Every row gives one point. Each copy is the shape, with its points in the same order, stretched, turned, moved and blurred by noise. Some copies are also mirrored. Which?

Shape (6 x 3)
[[-20  42  -4]
 [-36 -33  22]
 [ 11  29  -7]
 [ 31 -45   7]
 [ -2 -28  43]
 [-10  33  -2]]
Copy 1 (6 x 3)
[[-17  28  27]
 [-25 -38   0]
 [  8  16  18]
 [ 26 -56  -7]
 [ -5 -52  25]
 [ -3  21  20]]
Copy 1 is: only turned
Copy 2 (6 x 3)
[[  5  23 -14]
 [-38 -41 -12]
 [ 15   6  12]
 [ -8 -60  44]
 [-43 -33  22]
 [  8  11  -7]]
Copy 2 is: only turned
Copy 3 (6 x 3)
[[-25  19  -3]
 [-34 -50 -19]
 [ -5   8  13]
 [ 13 -69  11]
 [-30 -55  14]
 [-20  11   5]]
Copy 3 is: only turned

Shape (8 x 4)
[[ -7 -26  23   0]
 [ 46   3 -18  40]
 [ 29  14 -27  15]
 [ -8 -33   1  29]
 [-49  14  10 -33]
 [ -8  27   2   9]
 [  7 -48  41  11]
 [-37 -16 -19 -39]]
Copy 1 (8 x 4)
[[-15 -22 -14  -2]
 [ 75 -15 -11   9]
 [ 56   1  15   4]
 [ 15 -46  -3  21]
 [-44  18  36  15]
 [ 17  21  12  30]
 [-15 -42 -44  -9]
 [-31 -15  51 -10]]
Copy 1 is: mirrored
Copy 2 (8 x 4)
[[  3 -27  19  11]
 [ 32  36 -12  27]
 [ 15  24  -9  -6]
 [ 33 -27 -17  27]
 [-40 -43  -3 -36]
 [-24   8 -19  -1]
 [ 16 -29  37  40]
 [  2 -56   1 -47]]
Copy 2 is: only turned
Copy 3 (8 x 4)
[[ 26   7   5 -13]
 [ -4  -1 -63  10]
 [-24 -11 -41   7]
 [ 20   3 -12 -42]
 [-34  12  36 -36]
 [-23  14  -6   5]
 [ 62   6   6 -23]
 [-31 -18  31 -58]]
Copy 3 is: mirrored

Shape (13 x 8)
[[ 20   8  -6 -21  26 -18 -38 -18]
 [ 53  11  12 -18  28   8 -29  -4]
 [-20 -29  -7 -11  14  33  17  41]
 [  3 -26  -6 -28  29 -33 -27  10]
 [ 37  40   0 -30  23 -16  13  13]
 [-10  21  -2   0 -13  39   0  30]
 [-31 -16 -31 -27  -3  37  17  21]
 [ -1 -14   2  -5  24  30  12  29]
 [-18 -37 -23   8   3  46  48  -8]
 [-10   3  35 -41  27 -47  -2 -33]
 [ 16  59   7 -42  65   7 -18  12]
 [-17 -27  13  -3  21 -15 -27   7]
 [  9  12 -11  15  26 -35   5 -29]]
Copy 1 (13 x 8)
[[ 15   4  25  -5   9   8  -1 -56]
 [ 29  15  27 -24   4  46 -21 -33]
 [-15  35 -16   7  44 -21 -19  28]
 [  4  -4  24  14  40  -9 -19 -37]
 [ 68  -5  -2 -30  15  22  21 -37]
 [ 20  53 -24  -3  -6  -9 -12  -2]
 [-26  30 -38  -7  34 -32 -14  11]
 [ -2  33   0  -2  27   0  -4  21]
 [-53   3 -33  10  21   2  18  50]
 [ 17 -53  36 -22  10 -30  18 -31]
 [ 61  38  31 -59  27  -5  29 -50]
 [-13  11  30  24  16 -16 -16 -12]
 [ 15 -24  15  26  -1  20  47 -30]]
Copy 1 is: only turned
Copy 2 (13 x 8)
[[  5  -4 -25 -23 -12  36 -34 -50]
 [ 33 -17  -3 -14   2  59 -27 -65]
 [-12 -37  44 -13  39  16  18  27]
 [ 11 -32 -33 -17  14  25 -33 -11]
 [ 29  19   1 -24  55  23 -19 -64]
 [ -7  18  55 -27   3  25  22   3]
 [-33 -22  47 -38  17   7  31   8]
 [ -3 -29  39  -4  35  26   6   1]
 [-44 -49  58  19  17 -13  48  -6]
 [ -5  14 -70  20  22  41 -21 -19]
 [  7  36   0 -30  65  65 -49 -43]
 [ -4 -20 -13   9  -1  32 -26  15]
 [ -1   4 -15  19  11 -18 -28 -54]]
Copy 2 is: mirrored

Shape (12 x 9)
[[  9  -3  48 -49   2   2   3 -18   3]
 [-15 -49 -56  34  20 -54 -14 -13 -49]
 [ 25  35  10 -25  11  19  25   0  13]
 [-27 -46  -8  38   7 -36 -52  37 -23]
 [-18  14  13 -45  -8  22  19 -13  31]
 [ 15 -21  -4 -45  24  14  11  37   2]
 [ -7 -56  -3  38   4 -15  20   2  -9]
 [-25  -7   2   1 -12  27 -27 -38  14]
 [  6 -11  -4  -2 -47 -17 -29  -9  17]
 [-18 -24 -13  34  -2 -16  -8  16 -58]
 [  8  -5   0 -34 -41  40  -6 -31  -2]
 [ 36 -19  11  -9  39  10 -13  18   2]]
Copy 1 (12 x 9)
[[-21 -25  40 -42  -4  -1  15  -2 -11]
 [ 49  -5 -26  27  88 -38  -1 -79 -20]
 [-28 -10  -5 -31  14  20  10  29 -12]
 [ 53 -42  24  34  55 -13 -38 -35 -18]
 [-44 -21   5 -18 -20  14   5   2 -16]
 [ -2 -68  -3 -14  35  30   8   6 -38]
 [ 12 -15  17  38  67 -15   8 -47 -19]
 [ -7  -3  20   4   0  14 -12 -52  13]
 [ 34 -36  22  10  -8 -25  14  -6  10]
 [ 37  15   8  18  51 -13 -10 -36 -43]
 [ 10 -14  25 -10 -26  21  31 -32  -5]
 [ 11 -52  18 -20  52  27 -10  -1  -7]]
Copy 1 is: only turned
Copy 2 (12 x 9)
[[-12 -38   1 -47  18 -19   2 -28  42]
 [ 41 -18 -44  53  50 -12  23  62 -32]
 [-14  10  26 -39 -12  -9  -5 -16   7]
 [ 18   4 -57  59  60 -10  -1  21  27]
 [-41 -18  -4 -60 -13  -5 -12  -5  24]
 [-12 -15  21  -5   4  17  16  24  48]
 [-13  -5 -39  21  16 -14  47   4  -8]
 [-33 -34 -37 -12   4   0 -27 -22 -12]
 [ 18 -21 -53  -6 -17 -22 -13 -22  31]
 [ 28   7 -46  16  48  10  31  25  -8]
 [-11 -54 -28 -46 -21  16  -6 -30  15]
 [ -2 -15  32  23  14  -3   5 -13  23]]
Copy 2 is: mirrored
Copy 3 (12 x 9)
[[ 15  22  50 -34   3 -23  34  16   9]
 [-38 -23 -40 -53  24 -21 -16 -11 -91]
 [  7  28  -8  -3  14  -6  33  11  44]
 [-23 -19 -17  -7  -1 -40 -33  25 -83]
 [-16  26  21 -10   2  20  33  44  24]
 [  4  25 -27 -15  28  -9  46  55 -16]
 [-21 -21  -5   5   3  10  24  -3 -63]
 [  4 -15  25 -30   9  18 -23  36  -5]
 [ -4 -17 -11 -35 -35  -5   1  35  -6]
 [-15  22 -12 -13  -2  -6 -29  -5 -65]
 [ 26  12  15 -47 -13  35  13  40   5]
 [ 28 -11  -5 -12  35 -41  29  20 -15]]
Copy 3 is: only turned

Shape (17 x 11)
[[-30  -1  50 -17 -45  -3   1  -5   0 -45   3]
 [ 36   0   1 -14 -27  20 -21 -16 -20  17  19]
 [-27 -15  -7  12 -47 -15 -11 -13  16  35  21]
 [-10  26  51  43  17  58  21  30  24 -34  20]
 [ 29  39  46 -10  -2 -22  44  13 -20 -35 -53]
 [ 12  20 -15  13  33 -17 -15  -2  -6   6 -17]
 [ 23  -4   2   3   4 -11  41  -1 -30 -19  -8]
 [-15  28  14 -15 -30  37 -22 -26   4  27   3]
 [-13  22 -30  -9 -12  13 -17  11  16  20 -47]
 [  1  30  36   5   4   8  54  21  36 -43  25]
 [  3 -31  28 -19 -25 -25  48   1 -17 -11 -21]
 [ 11  31 -20  51  23   9 -26  22  51 -17 -10]
 [ 45  19 -29  48 -16 -19  43  13  24  36 -15]
 [ 35  -3  37  37  -6 -20  40 -19  32  37  19]
 [ 38 -13 -16 -17  22   1  22 -47 -20 -21 -44]
 [-27  30  27  40 -48  35  47 -35  26 -28 -47]
 [ 42 -27 -22 -16  23  27 -17  10  30  12 -36]]
Copy 1 (17 x 11)
[[-30 -16  23   7  22 -43 -37 -29 -28 -27 -13]
 [ 22 -10 -15   9  23  16 -15   0 -21   0   7]
 [ 32  24  -2  -5 -30 -29 -25 -37 -15   1   3]
 [-30 -36  42  26  32 -29  -7  -7  20  62 -42]
 [-40  20  66  16  20  -1 -30  44 -28 -25 -20]
 [-15  29   3   4 -23  -2   3  26   2   6  19]
 [ 11   0  39   4  12 -11  22  18 -10 -22  13]
 [ -9  15 -29   9  -1   9 -28 -31 -34  17 -32]
 [-24  33 -23 -25 -38  14 -15   4  -4  -5 -42]
 [-32   6  72  -6  36 -22 -10 -16  16  27  -8]
 [  9 -11  54 -13   1 -19   1   3 -34 -37   0]
 [-30  16  13  12 -28  -1 -26   8  60  41  -6]
 [ 40  48  53  11 -30  19 -11  21  28  24  -7]
 [ 32  11  66  33 -16   9 -25 -10 -10  44  17]
 [-13  -4  20   7 -21  36  37   3 -16 -36  16]
 [-26  12  48  49 -29   2 -19 -51  -2  -1 -78]
 [-15 -29  -3 -35 -27  50   3  18  12  18  -7]]
Copy 1 is: mirrored
Copy 2 (17 x 11)
[[ -1 -10  21  -4 -25 -13 -22 -36 -39  66   0]
 [ 32  12  -5  28 -17  -1 -10  -1 -26 -41  -3]
 [ 13  14 -15  21 -22 -24  -9  32  44  28   0]
 [-70 -13   5   4  38  58 -10 -31 -16  43  14]
 [ 14  14  82 -27  18  -7  20 -49 -55  30 -46]
 [ -6  18  16 -27  10  -7  -2  -4  38 -32 -15]
 [ 37   4  17 -10  28  -7  20 -27 -11  -2  -4]
 [-16  -9  -4   6 -29  -2  -8  18 -23  -9 -25]
 [  2  -3  31 -36 -14  26 -32  26  32 -18 -49]
 [-29  -5  41 -13   4  38  42 -41  -1  50  -8]
 [ 40 -13  45  -2  21 -25  17 -11 -22  43   2]
 [-39  12  15 -18   5  51 -39 -18  78  -6 -31]
 [ 30  33  29  20  25  16  23  13  60  -1 -50]
 [ -7  12  25  55  30 -30  48   2  25  29  -3]
 [ 36 -43  22 -22  23 -23  -3 -34  -7 -46 -27]
 [-23 -46   5  -3  16  -5 -25 -34 -17  74 -70]
 [  7 -36  48  -6  19  47 -30   8  34 -55  -6]]
Copy 2 is: mirrored

Shape (16 x 12)
[[-24 -28 -13  30   7  -7  23  23  23 -13  24   1]
 [ -3  -9  -7  12 -20  12   1  12   0  18  27  46]
 [ 31  19  23   4 -53 -14  22   6  -3   1  23 -19]
 [-15 -39  -8   5   0  12   5 -18  64 -13 -22   8]
 [-18 -19 -12  22  13  50 -15  23  25  -9  -3  -5]
 [ 28   3 -25 -25 -26  26  11  22  12  10   8  19]
 [ 49  51  -6 -35  -7 -25   2 -14 -15  35   9 -14]
 [ 36  16  19 -76  -4   4  17 -30  -4  45  32 -36]
 [ 36 -70  46  -7  28  -7  20 -24   7 -46  -7 -19]
 [ 21 -13   7 -42   4 -21  60 -38 -28 -22 -16 -39]
 [-21 -19  -6  23  21  37  -1 -32  29 -36   8  18]
 [-20 -21  -8   4 -29  52 -16  -9  18  15  -5  11]
 [ 47  29   7   0 -18 -11  41   6 -19  39  -1  -8]
 [-22  -1  10 -27  -7  16 -22  12  14 -11  -8  16]
 [ -4 -57  45 -13  36 -16  32 -37   1 -16 -30 -25]
 [-11 -40 -35  27 -12   4 -22  -1   8  -8   3   1]]
Copy 1 (16 x 12)
[[ -1 -55  12 -11 -41 -20  15  18  10  14  34 -35]
 [  9   2 -23 -12 -42  31  -4 -28   2  31  22  12]
 [-58  -2  -6   4  -5 -24  -1   4  -6 -23   5  40]
 [ 33 -62  -1 -14 -23  -2 -29  10  18  25 -30 -22]
 [  4 -41 -16   7 -13   6  26 -10  34  41   5 -24]
 [-21   2 -20 -22 -38  16  24 -32  -6  -4 -11  12]
 [-53  31 -11   5  18 -12   1 -46 -38 -55 -15  16]
 [-23  46  17 -34  47  -6   2 -49  25 -59  -4  44]
 [-34 -34  58  26 -12  -4  -8  32  72 -36  -1 -28]
 [-66  32  60 -12 -12 -39 -14  19  13 -49 -30  -8]
 [  6 -19 -36   8 -15  13 -30  25  46  35  -8 -36]
 [ 29  -1 -10  -9 -10  19  -5 -32  40  58 -25  16]
 [-86  10  12 -15  -8  -2 -13 -48 -17 -29   4  27]
 [ 26  -4  -3  -4   8  16  21   3  -3  13 -16  -2]
 [-23 -24  81  -2  13 -10 -26  21  34 -15  -8 -26]
 [ 25 -24   8  33 -52 -20   7  -8  21  40  -4 -21]]
Copy 1 is: only turned
Copy 2 (16 x 12)
[[  6  26  17  19 -49  34   1  10  -2  20   6 -41]
 [-18 -13  -2  35 -12   8  10  56  29   1  16 -19]
 [ 23  13 -18   0  22 -66  -1  13 -33 -24  15 -54]
 [-38  30  34  27 -49  18  40 -37   7   5 -29   3]
 [ -8  -6  -3  10 -69  36  16   6  -4 -18 -14   2]
 [ 23 -20   9  -1 -12 -26  53  42  22 -19  -2 -19]
 [ 58   3   6 -23  37 -54   1  26  11 -29  21   7]
 [ 52 -13  32 -30  37 -19  30   2  -8 -56  33  -6]
 [-31  -2  95  -8  -8  10 -23 -25 -43  11 -51 -38]
 [ 40   9  52  -1  70  -4  12 -37 -38   2 -43 -48]
 [-15 -15  26  63 -58  28  -1 -33  10 -10 -21  -5]
 [-39 -14 -28  28 -18  22  37  -8  11 -22  -7   7]
 [ 31  33   2 -11  46 -30  -4  49   5 -39 -15 -36]
 [ -8 -25  17  18 -28  -3  33  17 -27  12   5  23]
 [-35  31  78   6  20  50 -12 -34 -46  13 -54 -16]
 [-28   0 -19   5 -24  22   4 -19  17  26  -3  -8]]
Copy 2 is: mirrored

Shape (18 x 12)
[[ -6  48  25  11 -20  24 -22  -6 -38  53 -13  -9]
 [  2 -10  34  11  -3   2  18 -32 -24   2  31 -36]
 [ 15  23 -49   2 -12 -14   4  20 -45  30  23  26]
 [ 17 -35  -5 -10 -26 -50 -47  19 -50 -21 -14  13]
 [-24  20  34   9   7  -6 -42   7  33  43  32 -16]
 [ -4 -22 -24  41  16  29  24 -52   0  27   3   2]
 [-14  38  15 -36 -26  -4  29   0 -32 -14 -36  44]
 [ 19  11  17   8 -16  16  24  -3   6  21  -6 -34]
 [ 48 -21   7   3 -41 -50 -25 -32   9  14  18  30]
 [ -8   6  32  -9  -9  29 -22 -46  -9 -15  11  -4]
 [-12  50 -34 -28 -26 -39 -17 -53  36  -4   2  41]
 [-30  -1 -18  35 -18 -45   1 -19 -18 -26  35  -4]
 [-41 -18  -8  -2 -53  37  32 -58 -53  14  47 -23]
 [ 13 -35 -10   1  26 -14 -42 -16  21  40 -22 -41]
 [ 15  32  20   5   9 -29   8 -55 -22  -3  31 -10]
 [ -8  53  11  46   6   9 -28  16 -16 -22   4  16]
 [-38 -24 -24  11 -44 -28  26  -1 -51 -17  29 -34]
 [ 32  -8   4  -9 -17  21  26 -13 -10  23  -1 -30]]
Copy 1 (18 x 12)
[[-41  27  -2   9   9 -15  39   1 -62 -35   4   9]
 [ -4 -20  -8  57 -12 -29  35 -18 -30   9  38 -22]
 [  8  -9 -16  17  18 -39 -31  -8 -37   4 -37  54]
 [ 64 -10  -9  34 -25   2  12  65 -18 -13 -34  10]
 [-33  12  17   8  26   7   5   8  -4 -14  73   7]
 [ 21   5  -9  28  52 -49   8 -62  24 -23   0   4]
 [ -3 -29   7 -29 -50 -42   2  -6 -46  -7 -48  -6]
 [-41   4  -1  22  -2 -20  40  -3  -1  13  11   2]
 [ 60  26  -4   6 -18 -23   8  22   0  15   9  32]
 [  3  20  -7  18 -35 -10  20  -7 -20 -38  24 -35]
 [ 13  30 -33 -70  -7 -49 -53   3   1  -5   6   0]
 [ 23 -17  -5  50  28 -61 -33  19 -17  16  23 -24]
 [ -4 -23 -24  77 -25 -88  25 -23 -48 -36  43   0]
 [ 19  14 -28  -2  44  26  31  14  46 -28  21  14]
 [ 12   2 -27   9  -9 -34  -5 -25 -44  26  21 -22]
 [-24  31  23  19  22  -9 -24   3 -32  -8 -21 -34]
 [  3 -47 -14  86   3 -71   2  36 -30  11  19  -6]
 [-22  -1 -20  27 -17 -19  47 -13  -3   3  -2  16]]
Copy 1 is: mirrored
Copy 2 (18 x 12)
[[-65  13  -7  -6 -50 -21   4 -37  20  41   3 -26]
 [  7  -8  26 -11 -12 -15   6  40  17  28 -19  22]
 [-16  -2 -42  44  -4 -11  23 -43 -37  28  43   5]
 [ 51 -75 -16 -17 -26 -22 -16 -19  -1 -10  28  -7]
 [-32  22   5   6  19  14  31  17  61  20  40 -44]
 [-19  29  13  -3   8  21   5 -20 -11  -6  -2  60]
 [ -6  17  -9  18 -54 -69 -30 -36  -8 -18   7  -8]
 [-13  26   0 -27  -3  -8   1  16  -9  21  -5  -6]
 [ 62   1  -2 -30  -1 -14 -10 -24   5  10  67  31]
 [-22 -10  28  -5 -39 -10 -39  18  36  11   4   9]
 [ -8  27 -17  20  27 -39 -63 -47  34   9  64  -2]
 [ 36 -17  -2  42  16   2 -11 -15   9  27  -7   7]
 [ -5   1 -36  19 -54 -15 -22   6  23  40 -36  67]
 [-16 -25   3 -60  43   7   4  16  34 -19  33  -1]
 [ -5 -11  39   5  10 -36  -6  12  19  43  12  17]
 [-34  -2  30  50 -20  21  -5 -32 -14  30   5 -51]
 [ 36 -32 -45  30 -10 -17  -8   0   4  28 -37  22]
 [ -8  11 -10 -35 -11 -15  -3  25 -16  16   5  19]]
Copy 2 is: mirrored
